Each row of a before or after table is a point. The points were changed in one or more steps. Then noise was added and the rows were shuffled. The steps act on columns, c1 being the first. Name the steps. A step turns or swaps two columns, mirrors them in a line or flattens them onto one, adds a multiple of one to another, or multiplies or shifts one. Angles are multiples of 10 degrees, from the lower column toward the higher: turns from -170 to 170, lines from 10 to 170 but not 90. Use the fewest steps. Two steps may share a column if one is a turn and the other turns, adds or multiplies; they go together, in the order done. Otherwise the lowest column goes first.
In the rows, zero is written as 128.

Before (8 x 3):
[[128 100  43]
 [148 118 141]
 [151 139 115]
 [124  92  81]
 [161 109 165]
 [ 86 154 158]
 [107 124 139]
 [143 104 136]]
After (8 x 3):
[[167 138 111]
 [104 103 137]
 [136 118 145]
 [100 125 141]
 [125 155 166]
 [ 68  93  68]
 [133 109 177]
 [ 87  99  20]]
Steps: add 1.5 times c2 to c1; multiply c3 by 1.3

Before:
[[ 89 125  68 121]
 [ 98 171  39  93]
 [ 44 127 187 151]
 [118  91  48 134]
 [106 188 155 156]
 [ 96 174 143 181]
 [164 100  72 111]
 [ 75 105 150 148]
 [ 87 129  91  97]
 [132 112 125 144]
 [158  87 163 136]
 [ 84 130 137 104]
 [141 134 105 164]
 [ 54 114 147  95]]
After:
[[168  72 119 109]
 [142 128 112 149]
 [173  49 112 147]
 [185  56 107 104]
 [113  43 152 118]
 [167  31 160 132]
 [188  67  96 144]
 [121  78 142 153]
 [181  67 140 104]
 [185 110 155 101]
 [148 113 118 163]
 [186  65 143 126]
 [ 85  29 119 133]
 [125  49 130 140]]
Steps: turn c1 and c3 by 160 degrees; multiply c3 by 0.4; shift c2 by -60; multiply c4 by 0.7

Before (9 x 6):
[[120 129 119 134 102 111]
 [ 85 100 112  89 111 153]
 [114 184 143 141 196 123]
 [ 95  89 106 147 119 155]
 [ 90 126 100 135  87 178]
 [ 89 104 121 103 160 137]
 [ 85 138 158 148 140 130]
 [134 110 180 101  92 176]
 [249 139 171 141 122 119]]
After:
[[108 102 179  97  98  84]
 [ 94 137 121 111 164 104]
 [ 93 127 110  86 120  88]
 [226 127 171 141 117 142]
 [ 69 122 159 152 136 134]
 [108 135 107 145 115  83]
 [105  94  99 127  86  93]
 [124 139 116 129 105 139]
 [107  95 141 153 193 174]]
Steps: add -0.5 times c3 to c1; turn c2 and c6 by 130 degrees; turn c4 and c5 by -10 degrees

Before:
[[ 64 132 163 101  97 118 128 172]
 [136 201 174 168 156 196 147 159]
 [161  69  99 114  84  59 137 112]
 [119  43 114  94 126 124 100 133]
 [100 183 112 117 128 131 113 162]
 [109 107 101 104 123 114 168  79]
 [121 111 149 113 133  93 102 100]
 [105 152 152 193 113 184  89 141]
 [155 112 124  91  84 130 118  92]]
After (9 x 8):
[[127 208 115  93 134 168 154 128]
 [113 121 130 114 126 171 151 158]
 [150  81 204 161  96  64 117  95]
 [178 128 176 182 148  86 163 131]
 [114 147  97 104 130 137  86 180]
 [ 75 146 126 109 171 132 128 146]
 [ 88 155  70 127 170 196 111 125]
 [161  85 116 105 128  90 140 110]
 [193 114 155  77 158 151 120 122]]
Steps: turn c1 and c8 by -150 degrees; turn c1 and c4 by -20 degrees; turn c3 and c6 by -30 degrees; turn c2 and c6 by -150 degrees; turn c5 and c7 by 170 degrees
